Each row is a point. Two turns around zero, p and q, are shown by what they do to some points. Where does a point land after both, in the order given? Backwards means that the second turn is done in reverse. Each puzzle has new turns, and all numbers are rounded.

Turn p:
[-22  32] -> [-5 38]
[ 49 -27] -> [ 32 -46]
[-28  -5] -> [-27   8]
Turn q:
[  6 -32] -> [-26 -19]
[41 15] -> [ 31 -30]
[-47  17] -> [-5 50]
Where do these land?
p, then q: [-22  12] -> [12 22]
p, then q: [ 75 -35] -> [-36 -75]
q, then p: [-24 -10] -> [-10  24]
q, then p backwards: [-13  17] -> [ 0 21]
q, then p backwards: [-15  16] -> [-2 22]

Turn p:
[-5 42] -> [ 5 42]
[ 45 -31] -> [ 36 -41]
[-22  22] -> [-16  27]
[-18 -34] -> [-26 -29]
Turn q:
[-35 -20] -> [ 13 -38]
[ 24 -34] -> [38 17]
[-13  -1] -> [ -2 -13]
[24 56] -> [-50  34]
Where do these land?
q, then p backwards: [-26 -12] -> [ 13 -25]
q, then p backwards: [-32  13] -> [-11 -33]
p, then q: [58 -1] -> [26 52]

Turn p:
[  7 -16  12] -> [ -7 -20  -2]
[56 -1 17] -> [ 34 -40 -26]
[-48   0  -3] -> [-28  25  30]
[ 47 -14 -17] -> [ 13 -17 -47]
[-61  32  -9] -> [-11  52  45]
Turn q:
[52 42 41] -> [-14  77   6]
[-13  17   5] -> [-22  -1   0]
[-16 -23 -39] -> [ 19 -39 -20]
[-23 -36  -7] -> [ 17 -37  15]
Where do these land?
p, then q: [ -5 -25   2] -> [ -3 -25   7]
p, then q backwards: [ 46 -38   1] -> [-26   4 -53]
q, then p backwards: [-35  20  38] -> [-45 -27  17]
q, then p: [ -6  43 -41] -> [-26  50 -20]

Turn p:
[-43  -9 -82 -21] -> [-41  85  -9  11]
[ 2 22 32 11] -> [ 19 -28  18  14]
[  7 -23   7 -22] -> [-13  -5   2 -30]
[32 54 -8  9] -> [61 12  2 14]
[  3   7  42 -40] -> [  6 -21  44 -31]
[-19  -2  25  40] -> [-11 -34  -4  36]
[ 19 -48 -15  24] -> [-20 -10 -53 -13]
Turn q:
[ 19  42 -28 -13] -> [ 36  18 -24 -31]
[ 43  38  38 -17] -> [ 57  11  40 -10]
[-27 -23 -18 -32] -> [ -8 -39 -31  10]
[-47 -25   3  58] -> [-78   7  11  -4]
[ 13 -32   5   4] -> [-7  4  3 34]
Where do these land?
p, then q: [ -6   6  -4 -37] -> [ 21 -20  21 -14]
p, then q backwards: [-17 -30 -47   1] -> [ -2 -11 -40  41]
p, then q: [-15 -35   6 -23] -> [ -9 -43  -4 -10]
q, then p: [ 3 92 20 48] -> [ 37   2  86 -48]
q, then p: [-15 -14  21   3] -> [-21 -20   4   5]
p, then q backwards: [ 50 -19   5   8] -> [-14  27 -29 -34]

Turn p:
[ 39 -31   8 -41] -> [-24 -15 -32 -49]
[-15  15 -19 -31] -> [ -8  35  14 -17]
[15  4 63 22] -> [ 49 -47  -8  -6]
[-63  10 -11  25] -> [ 2 11 58 37]
[ 24   3 -40  24] -> [-19  16 -32  34]
Turn q:
[ 38 -39  23 -19] -> [ 58  12 -14  13]
[ -1 -12  13 -35] -> [ 33  -9  16 -11]
[-47  -1   2  20] -> [-30 -18  28  24]
[ 44 -30 -11 -15] -> [ 40  -1 -39  -1]
[-15  52  -1  51] -> [-68  31   5   1]
[ 26 -32 -23 -21] -> [ 34 -21 -33  -4]
[-45  62  -4  19] -> [-67   6  36 -21]
Where do these land?
p, then q: [-41 -17  33  15] -> [37 21 12 37]
q, then p: [ 57  10 -23 -45] -> [-31  45 -38 -38]
p, then q: [ 45 -40 -31   7] -> [-32 -59  -2  10]
q, then p: [-11  12  17  24] -> [24  0 19 13]
p, then q: [-47  -7  22 -26] -> [38 24 37  0]
p, then q: [38 53 -6 31] -> [-32  16 -61 -17]
p, then q backwards: [-42 -11 -12  -6] -> [-34  19  24   5]

Turn p:
[ -9  47 -33  20 -40   5] -> [ 47  -6 -38 -19 -33 -17]
[ -8 -25  41  23  31  31] -> [-24  16  25  52 -14  23]
[ -9  -8 -41   8 -11 -38] -> [  6  15 -26 -18  23 -40]
[37 16 56 20 -1 12] -> [ 21 -38  37  41  -9  16]
[ 16 -47  43   6 -34  39] -> [ -7 -21 -18  52  20  55]
[-48  13 -41 -43  11 -45] -> [-39  11 -18 -65  -3 -43]
[ 23   3 -25 -35  43  -3] -> [ -3  23  39 -43  17   8]
Turn q:
[ 7 17 52 37  3 52] -> [ 19  -4 -13  44  61  29]
[ 39  12 -27 -22 -18 -30] -> [-24 -16  42  -4 -21 -32]
[ -7  11 -51  16 -74   8] -> [-30  66  52  15 -17   6]
[-45 -46  12 -39   3 -44] -> [ -8   3 -29 -81 -14   2]
[ 31 -11   7  18  41  22] -> [ 19 -42 -10  30  -4  21]
[-25  -7  -9 -51  25 -18] -> [ 27  -5 -13 -47 -22 -27]
[ 0 24 16 41 20  9] -> [ -3  -3 -30  43  17   1]
Where do these land?
q, then p: [ -9 -19 -28 -55 -38   3] -> [-16 -65  19 -19  -7  22]
p, then q: [ -2  35  40 -30 -33 -56] -> [-19 -17 -10 -69 -28  40]
q, then p: [ 33  -8 -13 -24  64 -13] -> [  0  -4 -32  16  69   8]
q, then p: [-38   0 -28   6  -4  67] -> [ 70 -18  27   1 -22  19]
p, then q: [ 58  21   0  46 -35 -29] -> [-36 -74   9  17 -20  20]
p, then q backwards: [-12   0 -16  12   7  12] -> [-21   3 -15   5  -3   3]
p, then q: [ 16 -10  49  39  41  11] -> [-31   2 -33  31  48  27]
q, then p: [-46 -17  -4   5  -1   5] -> [ 25   1  -3 -37 -17  13]

Turn p:
[-51  12  10  20 -13  19] -> [-31 -20 -33 -10 -14 -33]
[-29  -3   0   3 -22 -23] -> [  2 -22  -3 -32   4 -18]
[ 44  34 -13 -18   8 -11] -> [ 33  13 -11  10   5  48]
[-25 -14 -15  -1 -25  26] -> [-10 -37   1  15  -9 -24]
[ 52 -33  51 -48  49 -11] -> [-29  51  64   0  15  59]
[ -4   5  -2  39 -30   1] -> [ 18  -4 -14  -9 -31 -29]
[ 13  -1 -32   3  33  -2] -> [17 18 -4 26 31 -2]
Turn q:
[ -7  32  12 -12 -28 -15] -> [  3 -15 -26  -1 -23 -31]
[-31 -30  -7  41 -29  -7] -> [-10  46  30  20  -9 -30]
[-29 -17 -42 -20  37  -3] -> [-43  24 -14 -16  36  22]
[ 35  33  27  15  -9 -50] -> [ 44 -12 -40  41 -22  -5]
[16 42 17  1 15 35] -> [ 27 -20  -5 -39 -26  21]
[ -8 -18  26   2  20  25] -> [ 20   2  24 -23  23   2]
[ 25 -42 -33 -26  -6  13] -> [-40 -25  29  20  20  22]
Where do these land?
q, then p: [ 28 -40 -21 -20 -12  35] -> [-57  11  18  -9 -15 -23]
q, then p: [ 22   7 -16   9  14  -4] -> [ -2  -7  -7  24 -17  -9]
q, then p: [ 32  19 -23   5  -1 -13] -> [  8 -18  -3  22 -22 -28]
p, then q: [22 -7 23 29 -4 -2] -> [  5 -20 -16   4 -28 -21]
q, then p backwards: [-34  21 -30   6 -20  -8] -> [-17   7  36  31  11  17]
q, then p: [26 21 75 -2  3  3] -> [41 27 59 14 -7 25]
q, then p backwards: [  0 -36   1 -25  -4 -15] -> [-21 -20 -23 -17  21  10]
q, then p: [-97  15  -8  -1  24   5] -> [  1 -29 -45 -21  62  56]

Turn p:
[ 22  23  29  34 -13 -45  65  16] -> [-10 -26   8 -17  65 -20   2  63]
[-12  -4 -23  -8 -25 -20 -37  54] -> [ 14  20  32  33 -41 -24  23  24]
[ -2  27 -27   2 -12   4  63 -40] -> [-14  17 -25 -22  66   4  31 -14]
[ 21  33   7 -13   6   7  10  12] -> [ -6  -8 -14 -33  -8  -6  18  17]
[ 13 -35  10   2  27  57   1   8] -> [ -8  15 -44   1 -27  27 -43   2]
[ -5  23 -24  -9   4 -25 -27 -18] -> [ 24  -8  16  -6  -4 -19  26 -30]
[  7  22 -16 -19  53   1 -37 -46] -> [ 30 -18 -13 -37 -19 -12  -3 -64]
[-13 -40   9 -22  33  -4 -16  11] -> [-10  10   8   7 -29 -19 -45 -17]
[ 46 -38  30 -49 -58 -36  42 -46] -> [-90 -56 -15  39  38 -22  17 -14]
[-50  26  33  19  22  15 -26  48] -> [ 24  24  50 -33 -35  28 -22  32]
[-28 -38 -29  62 -38  45 -38   2] -> [45 32 -2 69 -7 63 -3  0]
Turn q:
[  3 -38 -14  28  27 -17 -43 -40] -> [-16 -11  -3 -11  73  -4  28  16]
[ 36  -1  13 -55  22   2   5  16] -> [ -9 -26  11 -14 -28 -50  -2 -31]
[ -3 -54 -47  27   1   4   9 -49] -> [  3 -36 -34  28  65  27   9  -6]
[-13  43  30  -6   6  -3  37  31] -> [  2  43  -1  11 -56  -8   0 -11]
[ 16  47  -4 -38  -9  -8  10  -7] -> [ -2  17   7  -5 -16 -25 -49 -24]
[  8  43   3  29 -23   1 -11  16] -> [ 25  36  32  -9  -6  19 -15   6]
[ 29   4 -16 -18  41 -26  59  38] -> [ 33   4 -10  44 -27 -57  17 -35]
[-31 -19 -21  34  25  38 -11 -32] -> [  3   0 -45 -22  38  38  27  -2]
[ 19 -28  19  -4 -34  27 -31  12] -> [ -6 -42  36 -24 -10  25   4  10]
[-57 -22  59  55 -69   8 -42 -43] -> [-66  13  22  -8  17  97   4  63]
[ -8  23 -23 -52  13 -25  18  60] -> [ 34   0 -16   9 -51 -62 -22  14]
Where do these land?
q, then p: [-13  20  53  38 -31  -3  23  -8] -> [  1  13  13 -29   4  67  19  20]
q, then p: [ -2 -47  19  34 -19  36  11  -8] -> [-22  34 -36   5  13  41 -27   4]
p, then q: [ 26 -10 -46 -37  50   5 -36  16] -> [  2  -3  30  36  38  -5 -68  13]
q, then p: [-34  40 -36   8 -19  33   5 -31] -> [ 30  11 -32 -11 -47  10  33 -32]
q, then p: [-13  -7  44 -48 -36  57 -19  37] -> [-71  17  17  55 -30  26  24  -3]
q, then p: [ 51 -22   6 -43 -33 -41 -12  20] -> [ -8 -42  49  38  -4  -1 -48  16]
p, then q: [  9  34 -42  25  -3  -3  -3  23] -> [ 29   4  22  27 -15 -25  -6 -35]
q, then p backwards: [ 31  21 -13 -36  54 -17 -32 -18] -> [  1  12 -22 -30  45 -48  36 -13]
p, then q backwards: [  1  18 -31   3  70 -25  61   2] -> [  0  46 -45 -21  53 -13 -51 -20]
q, then p: [-42 -14   3  40 -30 -30 -37 -14] -> [ 16  41   1 -32 -37   6 -21  46]
p, then q backwards: [-14 -32  42  14  -2 -12  39 -18] -> [  6  -5  -8  -7 -37 -20 -20 -53]
